Each row of a before or after table is a point. One or more steps were done to the points. Then noise was added and the rows were shuffled. The steps act on columns, c1 being the first. Name the steps. A step turns or swaps two columns, mirrors them in a line or flattens them onto one, adds a multiple of one to another, or multiplies or shifts one. Angles are multiples of 10 degrees, from the lower column toward the higher: turns from -170 to 170, lines from 10 to 170 but not 90. Use the fewest steps. Two steps may share a column if one is a turn and the other turns, adds or multiplies; they go together, in the order done. Otherwise the lowest column goes first.
In the rows, 128 means zero.

Before (13 x 3):
[[147 125 162]
 [151 196 102]
 [104 127  88]
 [153 144 180]
 [133 147 118]
 [161 127  96]
 [149 135 128]
 [153 233 116]
 [121 160 109]
 [ 47 206 130]
 [140 122 140]
 [157 201 152]
 [159 162 176]]
After (13 x 3):
[[140 142 163]
 [124 148  98]
 [145 135 108]
 [151 122 143]
 [145 126 119]
 [123 204 129]
 [105 164  87]
 [141 166 159]
 [104 231  95]
 [155 133  74]
 [117 203  84]
 [  6 213 113]
 [100 130  65]]
Steps: add -0.5 times c2 to c1; shift c3 by -20

Before (8 x 8):
[[209 134 200  95  85 107  80 110]
 [ 94 151 224 116  84 100 104 112]
 [117 201 117 144 137  64 178  92]
 [132 177 123 195 144 172 110 137]
 [ 82 160  69 178 168 176 129 231]
 [152  73 144 115  89 154  96  96]
 [124 127 115 182 123 109  78 150]
 [ 67 190  60 162 100 155 107 171]]
After (8 x 8):
[[187 187 165 100  98 149 158 198]
 [105  92 119 146  91 117 158 133]
 [158 140  44 159  80 135 159 147]
 [ 39 129  82 159  86 129 164 156]
 [144 171 127 119 142 147  77  87]
 [128 119 118 105 126 129 183 154]
 [169 177 157 103 168 148 137 186]
 [122 185 101 108 144 142 148 121]]
Steps: turn c1 and c7 by -170 degrees; flatten c2 and c6 onto the line at 20 degrees; turn c3 and c4 by 150 degrees; multiply c4 by 0.4; add -1 times c5 to c8

Before (14 x 12):
[[106 153  90 136 117 137 132 145 119 170 138 141]
 [121 117 131 158 136 166 128 136 124 152 139 101]
 [101 120  82 131 108 113 129 127 126  96 107  96]
 [ 97 150 118  95 133 105 113 110 129 137 144 130]
 [144 112  87 126 126 126 100 148  68 155 131 128]
 [142 133 118 141 122 140 110 137 132 147 128 134]
 [114  90 128 115 114 106 160 139 158 134 137 105]
 [159 157 122 104 130 154 137 155 144 126 141 111]
 [149 140 145 123 155 164 121 125 123 110 117 145]
 [133 111 138 126 130 141 139  94 102 143 115 109]
 [129 134  82 121 168 132 118 113  99 144 137 123]
 [ 83 128 139 136 151 128 107 147  94 140 116 146]
 [137 151 124 144 121 102 155 129 136 120 143 117]
 [156 157 144 127 158 117 132 101 126 133  88 119]]
After (14 x 12):
[[103 120 154 114 253 111 130 114 119  92 111 189]
 [151 156 128 127  21 116 129 123 130 133  83 142]
 [125 119 130  91 104 169 121 129 124 153 144 161]
 [162 158 133 146 129 156 133 113 156 128 157 180]
 [146 132 134 114 162 135 107 125 135 147 136 107]
 [ 79 128 127 124  56 123 107 106  82 145 131  91]
 [145 114 163 129 193 124 100 122  70 152 142 131]
 [ 99 149 137 161 129 104 120 153 118 139 129 147]
 [150 139 132 140  36 164 120 129 128 108 115 102]
 [137 113 121 121 113 144 139 148 103 146  93 162]
 [125 133 183 134  93 133 115 144 102 145 126 139]
 [136 149 125 108 149 109 156 132 140 118 139 130]
 [111  89 122 133 166 110 163 134 157 133 139 186]
 [111 155 154 128 209 135 133 121 111 175 150  97]]
Steps: add 0.3 times c1 to c9; turn c3 and c5 by -150 degrees; multiply c5 by 3; turn c4 and c12 by -160 degrees; multiply c12 by 2; turn c6 and c7 by -10 degrees; mirror c8 and c11 in the line at 70 degrees

Before (13 x 20):
[[126  92 165 153 154  89 139  98 129 102 126  69 154 161 135 108 120 161
  147 123]
 [117 155  99 115 109 129 105 133 106 135 104 116 118 107 118 138 147 135
   87 149]
 [ 87 155 107  82 152 125  99 146 111 152 134 139 140 132 106 152 132 131
  124 154]
 [170 116 157 124 159 121 141 107 142 115 150  93 120 162 144 125  97 135
  154 143]
 [137 112 150 123 128 130 163 129 170 115 144  83 142 144 120  91 103 126
  162 118]
 [138 120 129  95 140 131 140 106 138 145 115  90 146 146 150 132 145 132
  169 112]
 [ 83 181 128 106 149 155 109 133 110 124 131 133 123 115 134 165 149 142
  114 120]
 [ 96 151 135 128 114 106 154  94 103 134 106 132  99 118 103 125 142 153
  124 161]
 [100 122 153 136 105 136 138 100 124 116  83 147 131 134 112 130 154 137
   97 184]
 [111 119 119 137 131 130 148 129 134 124  93 124 124 105 115 146 142 178
  127 175]
 [131 100 157 144  94 107 137  93 153 101  90 134 105 169 109 107 115 190
  130 142]
 [143  98 122 135 128 109 167  90 139  77 138 113 148 165 145 100 100 152
  156 134]
 [104 143 102 136 159 130 118 132 129 150 102 154 114 112 120 131 141 115
  122 134]]
After (13 x 20):
[[136  98 150 123 129 127 163 129 171 115 144  83 142 143 121  92 188 125
  162 105]
 [104 180 102 136 154 125 119 110 128 150 101 155 115 111 120 131  96 115
  123 139]
 [143  76 122 134  70 148 167  80 140  77 138 113 148 164 145 100 186 153
  155  88]
 [111 145 119 137 132 126 149 127 134 125  93 124 124 105 114 146  74 178
  127 105]
 [131  95 155 145  53 149 136 110 152 102  90 133 105 169 110 108 149 190
  130 100]
 [100 163 152 135  71 119 138 110 125 115  84 146 130 134 113 130  44 136
   96 112]
 [ 82 249 128 105 150 101 111 119 110 125 132 132 124 114 134 165  85 143
  113 162]
 [126  95 164 153  99 167 139  70 130 102 126  69 153 161 134 108 148 161
  147 122]
 [ 96 199 135 128  67 151 154  93 104 134 108 133  99 118 102 124  82 153
  123 116]
 [138 104 129  94 102 124 139  90 137 145 114  89 145 146 150 132  99 133
  169 164]
 [171  53 156 125 115 136 142  77 141 115 151  92 120 164 144 125 187 135
  154  76]
 [ 86 217 107  82 171 131  99 133 111 151 134 139 140 132 106 152 108 130
  124 110]
 [118 173  99 115 122 129 106 149 106 135 105 115 119 108 118 137  75 135
   88 132]]
Steps: add -1.5 times c1 to c2; multiply c8 by 2; turn c5 and c8 by -50 degrees; multiply c6 by -1; multiply c17 by 2.5; turn c17 and c20 by 150 degrees
